Each row of a before or after table is a point. The points were changed in one or more steps. Then noise was added and the rows were shuffled. The steps act on how far a point lies along the listed directions, d1 being the first. Write out the steps. A step turns or swaps two directions, mirrors them in a line or flattens them onto one, adds a multiple of one to another, or multiplies one. Angles are multiples of 10 degrees, from the lower direction toward the higher: turns from -170 to 170, lines from 10 to 170 but not 90. Use the fewest steps. Two steps may share a direction if one is a turn and the other turns, adds or multiplies; they go together, in the order done. Otherwise the lowest direction goes first.

Directions:
(1): [ 33 -51]
(2): [-51 -33]
Before, 8 rows:
[[-44 -20]
 [-51 -17]
 [ 30  56]
 [ 32 -26]
 [-58 -14]
 [  1 -68]
 [-18 -63]
 [  4  44]]
After:
[[-47 -27]
 [ 77 -18]
 [ -5  30]
 [-41  17]
 [-85 -33]
 [ 78   4]
 [ 35 -28]
 [-67 -27]]
Steps: add -1.5 times d1 to d2

Directions:
(1): [-61  37 -48  -2]
(2): [-15  18  36 -75]
(3): [36 76 13 17]
(4): [-47   3  61  39]
Before (14 x 4):
[[ -26  -10    0   33]
 [  37   -6   -1  -10]
 [  -1   -2   14    8]
 [   8  121   11   67]
 [  -4  -15   25   -3]
 [ -21   -7  -15   -8]
 [  -6   -5  -32  -15]
 [  -6   38  -22   -4]
 [   6   59   55   73]
 [-111   47  -58   43]
 [   5    0  -54   13]
 [ -22   -8   12    0]
 [  49   84  -19   34]
 [  42    1  -11   24]]
After (14 x 4):
[[ -19   24  -12   -6]
 [  -9   23   10    3]
 [-116   23   73   32]
 [ -35   -8  -14   22]
 [  26   -1   14    4]
 [   3  -26  -19  -38]
 [  -9 -102   45   10]
 [ -42   12  -12  -30]
 [   8   -8   12    1]
 [ -70 -111   10   32]
 [ -51  -81  -40   -4]
 [   3   11   19    8]
 [ -11    0   41  -13]
 [  18  -12  -28  -17]]
Steps: turn d1 and d4 by 50 degrees; turn d2 and d3 by 150 degrees

Directions:
(1): [-49  39 -16 -61  72   3  29  14  50]
(2): [-111   -9  -10   35  -36   31   -2  -26   -2]
(3): [-31 -49 -32 -39 -22 -96   1  28 -20]
(4): [-19 -15  74  48  63 -55 -14 -33   4]
(5): [ -3  27  34  33 -48 -22  -1  71  77]
(6): [ 11 -64  10 -43 -16  17 -49 -46  74]
Before, 8 rows:
[[-12 -19 -30  32 -13   4  24 -31 -85]
 [ 34 -57 -34  -8 -51  38  -3 -14 -22]
 [-29  20  29 -20  77  15  -9   7  34]
 [ 52 121  67  28  74 -22   8  64  21]
 [  1 -35  19  -3  57 -30 -30 -26  36]
 [-46   3 -63 -61  17  -5   9  21  -1]
 [ 46   1  11   9 -27 -48  -9  53  19]
 [-26 -46  25  48 -48  -2 -42 -15  15]]
After (8 x 9):
[[-120  106   -4   25   12   10   21   55    7]
 [ -18  -39  -19  -12    3   -4  -27   -9   35]
 [ -47    4   -8  -52   47   -7   -4   28   24]
 [ -12  -30  -34  -41   22  -62   -9   17  -22]
 [  51  -11  -13   20   19   12   24  -33  -75]
 [  32  -45   13   17   -9   43   -8  -35   -4]
 [  72  -10   30   21  -19   14  -32   11   26]
 [ -36   -1   13   58  -58   -6  -11   29   11]]
Steps: turn d1 and d3 by 40 degrees; multiply d2 by -1; multiply d4 by 0; turn d5 and d6 by -10 degrees
